Rows are points. Each copy is the shape, with its points in the same order, turned, moved and blurred by noise. Is it also mirrored, or only turned?

Shape, 8 rows:
[[19.5, -3.4],
[16.6, 8.6],
[1.6, -0.7],
[10.8, 22.1],
[-17.6, 5.8],
[-19.4, 16.7],
[-13.0, -15.7],
[-28.7, 45.9]]
Copy 1:
[[14.2, -13.2],
[15.0, -3.0],
[-3.1, -4.6],
[19.3, 9.5],
[-18.4, 10.9],
[-9.1, 28.7],
[-23.2, -5.1],
[-3.3, 56.2]]
Copy 1 is: only turned
Copy 2:
[[-13.6, -4.7],
[-14.8, 7.3],
[2.7, 3.8],
[-14.2, 22.7],
[18.6, 16.8],
[15.7, 28.0],
[21.7, -4.8],
[15.6, 58.1]]
Copy 2 is: mirrored

Shape:
[[-20.9, -36.2, -9.1, 13.5],
[-30.4, 2.9, 2.7, 6.2],
[6.6, -4.6, 23.0, 4.3],
[27.3, -25.1, -36.1, 13.5],
[-18.5, 5.8, 4.8, 49.7],
[21.4, -2.2, -16.0, -9.4],
[-19.9, -21.9, -13.4, 7.6],
[23.9, -8.6, 8.8, -14.7]]
Copy 1:
[[34.0, -13.1, 4.0, 21.4],
[-1.9, -30.3, 9.0, 4.2],
[1.3, 10.2, -3.4, -12.9],
[8.6, 24.0, -13.0, 51.7],
[-1.9, -3.3, 46.6, 9.1],
[-12.0, 12.1, -24.5, 25.0],
[18.5, -16.9, 0.1, 21.9],
[-4.2, 16.8, -29.0, 0.7]]
Copy 1 is: only turned
Copy 2:
[[33.9, -22.5, -16.4, 13.0],
[-4.6, -31.3, -3.4, 14.4],
[6.8, -6.9, 28.6, 0.1],
[30.8, 31.3, -21.4, 13.8],
[6.3, -18.5, 11.8, 55.8],
[5.4, 21.6, -9.9, -3.7],
[21.4, -18.6, -19.9, 12.3],
[10.9, 8.8, 11.2, -15.2]]
Copy 2 is: only turned

Shape (12 x 6):
[[10.2, -31.2, -18.4, -5.5, -2.5, -7.6],
[14.2, -38.9, -1.8, -16.0, -9.6, 21.2],
[-2.3, -12.5, -0.1, 22.3, 27.2, 11.5],
[0.4, -17.6, -38.2, 15.1, -2.3, 19.1],
[-27.9, 34.4, 27.5, 9.0, -12.2, 10.5],
[10.9, -14.3, -22.0, -25.1, 0.4, 20.5],
[-7.0, 42.0, 19.9, 25.9, -1.0, 26.7],
[-25.9, -32.1, -27.4, 31.8, -2.2, -14.6],
[18.2, -13.7, -29.9, -39.6, 2.9, 4.2],
[9.6, 10.7, 12.6, 37.9, -11.8, -12.8],
[-7.5, -0.9, 22.1, 23.2, -3.7, -1.2],
[5.9, -6.1, -4.8, 6.8, -10.9, -0.8]]
Copy 1 (12 x 6):
[[11.0, -28.4, -0.6, 9.9, 9.4, 6.6],
[27.6, -20.3, 11.7, 3.9, -19.4, 8.3],
[-31.8, -5.5, 19.2, 11.5, -5.9, 9.3],
[-12.2, -19.8, -18.2, -8.7, -9.7, 20.3],
[-18.1, 36.1, 8.6, -16.9, -0.3, -41.6],
[19.3, -10.6, 7.7, -20.0, -0.7, 22.8],
[-32.5, 51.4, 4.7, -9.5, -12.7, -14.7],
[-31.8, -41.6, -18.9, 9.2, 5.6, -11.5],
[29.6, -14.8, 6.9, -18.1, 20.3, 26.1],
[-21.9, 23.5, -12.6, 31.1, 6.3, -17.6],
[-17.6, 11.7, 8.2, 17.6, -5.0, -26.6],
[0.6, 0.5, -5.8, 6.8, 1.9, -3.4]]
Copy 1 is: only turned
Copy 2 (12 x 6):
[[2.7, -4.4, -4.9, -11.8, 10.9, 38.5],
[-1.7, 18.7, 1.2, -4.5, 11.9, 59.3],
[-30.8, -11.2, 17.9, 21.6, 14.2, 22.7],
[-32.8, -9.9, -11.9, -14.4, 30.3, 26.2],
[-8.8, 28.1, 31.5, 6.9, -6.9, -27.0],
[7.5, 11.1, -8.1, 4.2, 34.3, 34.2],
[-29.0, 26.9, 16.3, 37.7, 0.6, -28.1],
[-37.8, -33.1, 13.7, -29.9, 6.6, 21.4],
[28.7, 2.6, -13.9, 0.4, 32.3, 33.3],
[-28.0, -7.8, -0.5, 12.4, -27.8, -4.9],
[-24.1, 1.9, 25.2, 8.0, -16.3, -0.6],
[-10.9, -3.0, -0.7, -1.7, -1.6, 13.4]]
Copy 2 is: only turned
Copy 3, 12 rows:
[[8.0, -23.9, -14.7, -24.7, -7.5, 4.0],
[-17.2, -11.1, -12.7, -36.9, -3.4, 25.9],
[-20.5, -22.4, 16.0, 3.8, 5.0, -8.8],
[11.5, -29.9, 24.8, -11.7, -1.0, 21.0],
[-18.8, 22.2, 17.4, 36.0, -35.2, 7.1],
[3.8, -2.9, -12.6, -12.5, 6.7, 27.1],
[-22.0, 30.4, 41.8, 29.0, -12.7, -2.8],
[3.5, -56.7, 12.7, -1.8, -34.8, 2.5],
[20.1, -1.0, -26.0, -13.5, 13.3, 20.7],
[-3.2, 4.8, 32.2, -2.8, -34.0, -30.4],
[-25.6, -2.1, 10.1, 1.9, -36.6, -14.9],
[-3.3, -5.3, 7.3, -11.8, -22.1, 2.4]]
Copy 3 is: only turned
